Each row is a point. Two turns around zero, p and q, are shown by what they do to some points. Write where each new point lands after one turn and then the other. Backwards means that the second turn is done in reverse. Each puzzle has new turns, and all numbers are rounded.

Turn p:
[  9   5 -14] => [  4  -8 -15]
[ 15 -12   6] => [-20  -3  -3]
[ 22  22 -20] => [ 10 -29 -21]
[-16 -31  -3] => [-10  33  -4]
[-29  17  30] => [16  5 42]
Turn q:
[-35 -24 -16] => [ 35 -27  11]
[15 28 20] => [-36  11   2]
[18 -1 13] => [-8 21  2]
[  3  -3 -16] => [  8  -3 -14]
Where do these land?
q, then p: [ 6 21 20] => [17 14 20]
q, then p: [  5 -10 -29] => [ -4  -7 -30]
q, then p: [ 8 21 -3] => [16 16 -3]
q, then p: [ -8 -48  16] => [-25 -42  15]
p, then q: [-11  15  -4] => [-3 18 -5]

Turn p:
[-5  7 23 -5] => [ 18 -17   6  -1]
[  6 -10 -46  19] => [-30  38 -13  11]
[ 14 -39  -1 -13] => [-38 -22   0  -2]
[-6 29 32 18] => [44 -9 -7 12]
[ 11  24 -29   4] => [  3  33 -16 -14]
[-20 -11  22 -23] => [  3 -24  30  -5]
Turn q:
[  1  15 -14  25] => [23  5 22  6]
[-13   3  22 -38] => [-29   0 -31  17]
[30 17 -8 26] => [40 15  6 -9]
[-18 -38 -28 -10] => [-20 -42  15 -16]
[-1  3 29 -3] => [-14  23 -11   2]
Where do these land?
q, then p: [ -7  33  -2 -14] => [ -1  17 -22  23]
p, then q backwards: [-19 -15 -30  29] => [-28  25  30   6]
p, then q: [  4 -23   1  -8] => [-22  -4  11   1]
q, then p: [ -8 -18  48  -2] => [ 28  26  33 -11]
q, then p: [ 31  23 -16  -5] => [-20   6 -35 -11]

Turn p:
[ 15  -7   2  18  19 -22] => [  7 -11   7  24  15 -21]
[ -4  -6 -14  -2 -27  -9] => [ -8 -12   7   7 -19  20]
[-19   0  14 -12   7  -1] => [-12  -5  -1 -22   9  -5]
[ 28  19   1  -7  22 -16] => [ -9  22   9  19   5 -30]
[-23  21   7  -3   5  16] => [  2  15   8 -29  11   7]
[ -3 -13 -17  -9   0   4] => [-10  -1 -13   8   3  15]
[  7 -16   7  14 -27  28] => [ 29  -8 -19  -7 -24  13]
Turn q:
[-22  15   4  -2 -15 -19] => [ 21   3   1  26 -12  -5]
[-19 -19   1 -18   0  -9] => [ 11  28 -12  -2  -7  -2]
[ 12  25  -8 -21   9  -9] => [ -6  -2  22   2 -24  19]
[ -3 -28  -5  -6 -10  20] => [-18  17 -22  -7   9 -11]
[27 -3  6 11 20 10] => [-10 -15  13 -27  13   4]
[  1   8   8   8  -9 -26] => [ 22 -14   2   4 -13  -9]
[  3  10 -17  12   2   1] => [ -4 -16  -4   7   3  14]
[-17 -15   3 -11 -24  15] => [-11  21 -16  14   2 -20]
[18  7  9 27 28 17] => [ -5 -22  19 -18  31   9]
Where do these land?
p, then q backwards: [-11  -2 -16  -4   8   6] => [ -7  -3 -12   3  12  12]
p, then q backwards: [ 26 -22  13 -10   5 -21] => [  5   3   2   9 -42   3]
p, then q: [  2  21 -10 -16  -5  -1] => [ 3  3 14 24  3 -6]
p, then q: [  8  14 -28  -5 -12   8] => [-14 -12  11  24  15  -7]
p, then q: [  4   5   3  20   2 -20] => [ 14  -7   5 -17   6 -15]
p, then q: [ -6 -19  48  13  26  11] => [ 10   7  -9 -39 -37  23]
p, then q: [-12   4  -1  -4 -11  -9] => [ -1  14   1   3   5 -12]
p, then q: [-12   0  -8   7 -14  26] => [-33   1   6   0  -1   1]

Turn p:
[ 36   8 -10   0   5   6] => [-10 -12  20  -4 -13  26]
[-8 16 15 -1  7  5] => [ 19 -12  -1   6  -3  -8]
[-27  -5  11  19  16 -12] => [ -2  -6  -4  17  17 -32]
[ -1  12   5 -31  -6  -8] => [26 12 -5  5  3 19]
[27  2  4  1 -9 -8] => [ -5 -12   6 -10   7  23]
[ -9   3 -12  36  13 -15] => [-28 -16  -4  24   6 -16]
[  5  -8 -15 -34   2  30] => [ 13  30  14 -15 -29   8]
[-15 -12  11  -6   1  -2] => [  9  10  -2  -4  12 -14]
[-10 -15  -9  17 -28   5] => [-21   4 -25 -18   0  -9]
Turn q:
[  2 -10  -5  23 -19 -28] => [ 20  17   4 -32   5  -6]
[-10   4   9   7 -21   6] => [  2  20  12   2 -11   5]
[ -6   2  -1 -17 -12 -13] => [22 -4  2  4 -7  7]
[  8 -15   2 -36   1  11] => [  1 -32  12  12  -4  20]
[-23  -1  14  15  21 -13] => [ -7   9 -32 -12 -16  -3]
[21 16 12 -5 17 20] => [-22  -3  -6  22  21   9]
[  8   4 -30  12  13  16] => [-15  -9   7   4  12 -32]
Where do these land?
p, then q: [-15 -12   3  11   5   4] => [ 16   0 -15  -6  -1  -2]
p, then q backwards: [ 23 -23  17  -5 -20 -26] => [ 42 -12  16  12   0 -11]
p, then q: [  7  16   8 -14  22  11] => [ -7  13  10 -10  16  22]
p, then q: [-3 10 -9 22  4 -7] => [ -1   4   1 -19 -15 -11]
p, then q: [ 15   4   6   8  -8 -15] => [-18 -14   0  -3 -10  -3]
p, then q: [  0   6 -13 -19  -2  48] => [30 15 32 15  7 21]
q, then p: [-27  -5   2  10 -24 -14] => [ 14  -9 -14 -11  -4  32]
q, then p: [  0   4 -14 -13  22   0] => [-24  10   3   2  12  -6]

Turn p:
[  6 -27 -18  30   0 -15 -26 -19] => [ 28 -23 -24 -15   6  17  14 -26]
[  1  11   5  -8 -25  -8  18  -5] => [-13 -13  16  16  -1   5 -19   1]
[-24  16  12 -13 -22  10  -3   3] => [ -7 -12  25  -7  -9  -2  -8  27]
[ -5 -31  -3  15   6   3   0 -30] => [ -8 -14 -12 -13  -1  22  26 -21]
[ 24  29   8 -15  33   1  -6   9] => [ 15  38   5  26   8 -18  11   8]
[ -6 -42 -36   4   7 -14 -14 -19] => [  4 -33 -34 -14   0  -8  23 -29]
[  6   9  13 -12 -22  23  10  22] => [-17   8   1   5   0   5 -23  33]
[ 4 29 -5  8 25  6 12 18] => [  8  37   5   7 -18 -13  -8  -3]
[-7  6 25 -8 -3 -7  9 23] => [-10  13  19  -7  17  -8 -18   9]
Turn q:
[-13 -10 -33  -6   3  -8  16   7] => [-14   5  13 -25 -23  15   1  -3]
[-17 -19 -29 -34  -7  -1  -5  12] => [ -1  26  27 -30 -17  -7   3 -15]
[ 13 -19 -12   6 -14  -5  -2  -4] => [15  6 15  6 -9 18 -6  0]
[17 19 21  4 12 33 21 12] => [-24 -28   0  11  36  -4  -9  -9]
[ -4  17  -9   2 -16 -12 -12 -22] => [ 18   1 -14  -4 -17  -9 -19  12]
[  2  -2  34  -2  27  48   9 -17] => [-27   6  -3  12  58  -7  -6  16]
[ 21   5   0  -6  -7 -38 -20  -4] => [ 19   8 -10  26 -32  -8  -1 -12]
[ -8  -3   8   2  -8 -31   5  -4] => [ 12   7 -23  -1 -14  11   9  -8]
[-4 15 20 33 35 28 -2 12] => [-25 -31  -3  14  29  -8  22  27]
[ -5  -3   1   0 -26 -13 -10   8] => [ 28  -1   0  -7  -9  -1   4 -10]
Where do these land?
p, then q backwards: [ 17   5 -17 -17  -3 -17 -29  27] => [ -1  25  25   4 -17  10 -28 -18]
p, then q: [  3 -12  14   4  39  10 -16 -18] => [-34 -12 -16  -8   6  12 -24 -14]
p, then q: [ -5  20  31  13   6  16 -15  15] => [-10 -21  -1  11  15 -28   0 -25]
q, then p: [-14   0  -5  -1   9  29  18 -11] => [ -2  10   7 -15   2 -28  15  13]
q, then p: [ 12  25   6 -36 -20  -5  -9  -4] => [ 32 -26   6  18  11   1  12 -16]
p, then q: [-26 -23  -4   0 -22  19  13   7] => [ 10  23  15 -32   2 -11  12 -10]
q, then p: [ 18 -13  -7  -2  15 -23  26 -12] => [  5  -9   4 -12 -35  17   1  18]
p, then q: [-23  14  -3  24  -9 -27  27 -14] => [ 30  27 -15  10  26  -7 -13  13]
q, then p: [ 19 -15 -15  14 -14  -2 -16  10] => [-3  9 -3  1 18 31 -9  9]
